Every row gives one point. Each copy is the shape, with its points in the same order, stretched, turned, moved and blurred by noise. Some copies are also mirrored. Which?
(in the rows, 128 means zero)

Shape (7 x 2):
[[138 152]
 [173 103]
 [127 133]
 [171 135]
 [ 66 158]
 [126 131]
 [186 112]]
Copy 1:
[[113 142]
 [164 127]
 [117 123]
 [151 153]
 [ 56 109]
 [119 123]
 [177 147]]
Copy 1 is: only turned
Copy 2, 7 rows:
[[125 141]
 [179 125]
 [126 120]
 [159 147]
 [ 67 105]
 [127 118]
 [183 139]]
Copy 2 is: only turned

Shape, 8 rows:
[[137 173 161]
 [126 136 169]
 [ 97 168 144]
 [115 109  88]
 [140 103 104]
 [148  87  76]
 [ 99 150 146]
 [119 141 170]]
Copy 1:
[[129 162 162]
 [113 126 172]
 [ 95 154 144]
 [121 112  91]
 [135  96 111]
 [150  85  78]
 [ 92 137 145]
 [109 125 171]]
Copy 1 is: only turned
Copy 2 (8 x 3):
[[113  94 179]
 [108 131 162]
 [ 93  79 146]
 [139 116  81]
 [150 133  98]
 [174 136  75]
 [ 96  99 140]
 [102 125 159]]
Copy 2 is: mirrored
Copy 3:
[[103  96 158]
 [135 111 159]
 [100 136 145]
 [155 138  77]
 [160 110  84]
 [169 118  51]
 [123 139 140]
 [130 112 160]]
Copy 3 is: mirrored
Copy 4:
[[121 199 137]
 [112 172 170]
 [ 87 165 124]
 [115  90 120]
 [135 108 137]
 [147  80 123]
 [ 89 153 138]
 [103 173 169]]
Copy 4 is: only turned

Shape, 11 rows:
[[ 97  89 182 172 166 153]
 [104 125 129 122 127 136]
 [146 110 126 138 107 157]
 [142 108 126  93 154  83]
 [ 62  60 137 158 148 108]
 [ 85  62 172 171 177 121]
 [125 141 105 118 173 102]
 [135 115 113 121 113 141]
 [100  73 155 181 115  97]
 [124 118 143 108 127 144]
 [134 137 158 124 110 129]]
Copy 1, 11 rows:
[[154 130 159 200 147  67]
 [106 137 141 139 128 110]
 [152 141 113 128 132 123]
 [ 86 120 131 106 173  92]
 [127 127 161 165 119  24]
 [144 125 167 191 154  30]
 [ 72 114 110 147 154  98]
 [127 141 112 118 128 113]
 [161  94 161 147 125  64]
 [119 146 139 133 148 115]
 [120 115 152 129 149 138]]
Copy 1 is: mirrored
Copy 2:
[[ 56  92 154 129 152 128]
 [117 128 138 118 126 131]
 [152 103 142 131 143 128]
 [128 129 122  55 131  91]
 [ 65  83  99 108 102 108]
 [ 44  76 124 115 137 103]
 [129 161 102  93 154 110]
 [151 121 133 108 127 132]
 [ 88  77 127 133 106  71]
 [131 123 153  96 128 135]
 [135 133 176 113 122 112]]
Copy 2 is: only turned
